Each row of a before or after table is a point. The points were changed in one or more steps. Then noise was added and the rows were shuffled. The steps act on how far a point lies along the listed directions, d1 being the first. What was done? A step turns or swaps two directions, mirrors them in a line or flattens them onto one, adds a multiple of one to another, or multiplies one. Angles are multiples of 10 degrees, from the lower direction toward the higher: turns from -170 to 170, lines from 10 to 170 but not 90. Use the fewest steps. Two steps may share a direction if one is a turn and the other turns, adds or multiplies; they go together, in the order done. Otherwise the lowest direction goes first.

Directions:
(1): [-0.39  0.29]
(2): [-0.29 -0.39]
Before:
[[ 0.64 -0.09]
 [ 0.53  0.18]
 [ 0.56 -0.17]
 [ 0.08  0.06]
 [ 0.50 -0.38]
 [ 0.22 -0.07]
 [-0.51 -0.29]
 [ 0.41  0.20]
 [-0.45  0.13]
 [ 0.09  0.30]
 [ 0.40  0.06]
 [-0.32 -0.26]
 [-0.44 -0.35]
 [ 0.36 -0.40]]
After, 14 rows:
[[-0.16 -0.16]
 [ 0.29  0.31]
 [-0.12  0.39]
 [-0.49 -0.33]
 [-0.08  0.59]
 [-0.07 -0.39]
 [-0.26 -0.58]
 [ 0.02 -0.58]
 [-0.18  0.53]
 [-0.52 -0.21]
 [ 0.01 -0.12]
 [-0.34 -0.48]
 [ 0.26 -0.14]
 [ 0.00 -0.46]]
Steps: turn d1 and d2 by -110 degrees

Directions:
(1): [-0.14 -0.18 -0.55 -0.10 -0.46 -0.38]
(2): [ 0.73 -0.01  0.13 -0.18 -0.04 -0.37]
(3): [ 0.15  0.26  0.12  0.61 -0.49  0.09]
Before (12 x 6):
[[-0.13  0.16  0.20  0.09  0.15  0.27]
 [ 0.24  0.32  0.40 -0.07  0.52  0.18]
 [-0.03 -0.13 -0.36 -0.05 -0.33 -0.10]
 [ 0.07  0.10 -0.51  0.25 -0.55 -0.17]
 [ 0.21  0.24  0.34  0.47  0.20  0.18]
 [-0.34 -0.03 -0.63  0.17 -0.70 -0.34]
 [ 0.32 -0.19 -0.43  0.09 -0.60 -0.35]
 [-0.03  0.07 -0.39  0.33 -0.86 -0.21]
 [ 0.19  0.17  0.24  0.31  0.06  0.11]
 [-0.09 -0.16  0.29  0.05 -0.02  0.16]
 [-0.09 -0.05 -0.46 -0.27  0.03 -0.22]
 [-0.69 -0.09 -0.89  0.28 -1.00 -0.52]]
After:
[[-0.65  0.49  0.75  0.68  0.47  0.86]
 [-0.07  0.14  0.05 -0.15  0.51  0.22]
 [-0.15  0.00 -0.27 -0.02 -0.28 -0.14]
 [ 0.00  0.39  0.54  0.57 -0.05  0.55]
 [ 0.18  0.02 -0.32  0.31 -0.38 -0.36]
 [ 0.21  0.00 -0.44 -0.27 -0.21 -0.53]
 [ 0.08  0.37  0.27  0.45  0.13  0.46]
 [-0.30  0.38  0.48  0.45  0.29  0.60]
 [ 0.19  0.04 -0.14  0.22 -0.29 -0.23]
 [-0.01  0.08  0.22  0.09  0.22  0.42]
 [-0.09 -0.25  0.02  0.00 -0.26 -0.06]
 [ 0.35  0.14  0.54  0.33  0.26  0.45]]
Steps: mirror d1 and d2 in the line at 100 degrees

Directions:
(1): [ 0.56 -0.52  0.13  0.11 -0.18  0.11 -0.17  0.24  0.18 -0.53  0.51]
(2): [-0.03  0.40 -0.10  0.05  0.37 -0.18 -0.17  0.89 -0.03  0.18  0.34]
(3): [-0.15  0.21 -0.25 -0.15 -0.23 -0.27 -0.03 -0.14 -0.84 -0.46  0.33]
Before:
[[ 0.06  0.12  0.33  0.17  0.12  0.10  0.13 -0.04  0.54  0.36 -0.22]
 [-0.26  0.18 -0.18 -0.11 -0.15 -0.44  0.03 -0.32 -0.73 -0.31 -0.01]
 [-0.07  0.32  0.04  0.06  0.35  0.00  0.06  0.51 -0.07  0.14 -0.07]
 [-0.40  0.49 -0.03 -0.48  0.08 -0.26 -0.12 -0.29 -0.91 -0.24 -0.17]
 [ 0.31 -0.96  0.03  0.17 -0.39  0.52  0.19 -1.03  0.46 -0.13 -0.44]
 [ 0.45 -0.62  0.11  0.14 -0.55 -0.18  0.03  0.03 -0.32 -0.88  0.42]
 [-0.36  0.35 -0.22 -0.20 -0.03 -0.04  0.05  0.07 -0.09  0.24  0.03]
 [-0.17 -0.21  0.18 -0.19 -0.31 -0.09  0.12 -0.65  0.02 -0.26 -0.04]
 [ 0.29 -0.29 -0.05 -0.14 -0.52 -0.11 -0.01 -0.22 -0.50 -0.41  0.43]
 [ 0.39 -0.12 -0.24 -0.25 -0.12 -0.14 -0.28  0.26 -0.22 -0.52  0.66]
 [ 0.87 -0.84  0.50  0.05  0.03  0.24  0.01 -0.03  0.85 -0.16  0.13]
 [ 0.23 -0.65  0.34  0.14 -0.19  0.35  0.35 -0.50  0.48 -0.20 -0.26]
 [ 0.16  0.04  0.30  0.09  0.52  0.00  0.01  0.93  0.87  0.56  0.04]
 [ 0.40 -0.46  0.13  0.19 -0.34  0.11 -0.13  0.15 -0.16 -0.43  0.36]]
After, 14 rows:
[[-0.16 -0.16  0.13 -0.18 -0.18 -0.15  0.11 -0.44  0.03 -0.18  0.01]
 [ 0.14 -0.56  0.26  0.13 -0.15  0.26  0.30 -0.28  0.39 -0.24 -0.16]
 [-0.39  0.48 -0.01 -0.44  0.13 -0.21 -0.16 -0.24 -0.77 -0.14 -0.26]
 [-0.06  0.23  0.08  0.03  0.33  0.03  0.11  0.40  0.01  0.14 -0.10]
 [ 0.08  0.10  0.37  0.22  0.13  0.07  0.14  0.02  0.58  0.37 -0.21]
 [ 0.26 -0.16 -0.09 -0.23 -0.50 -0.17 -0.06 -0.19 -0.61 -0.45  0.51]
 [-0.39  0.32 -0.14 -0.17  0.01  0.00  0.06  0.08  0.03  0.26 -0.02]
 [ 0.15 -0.02  0.31  0.08  0.47  0.03  0.05  0.66  0.91  0.49 -0.03]
 [ 0.79 -0.76  0.35  0.03 -0.01  0.13 -0.02  0.06  0.60 -0.31  0.26]
 [-0.23  0.16 -0.14 -0.12 -0.12 -0.42  0.05 -0.28 -0.67 -0.25  0.00]
 [ 0.38 -0.39  0.07  0.13 -0.41  0.06 -0.12  0.19 -0.37 -0.49  0.41]
 [ 0.37 -0.10 -0.24 -0.31 -0.17 -0.15 -0.30  0.18 -0.38 -0.60  0.67]
 [ 0.36 -0.52 -0.01  0.14 -0.66 -0.27 -0.02  0.08 -0.54 -0.98  0.57]
 [ 0.27 -0.75 -0.01  0.19 -0.28  0.43  0.13 -0.68  0.35 -0.08 -0.22]]
Steps: add 0.3 times d1 to d3; multiply d2 by 0.7
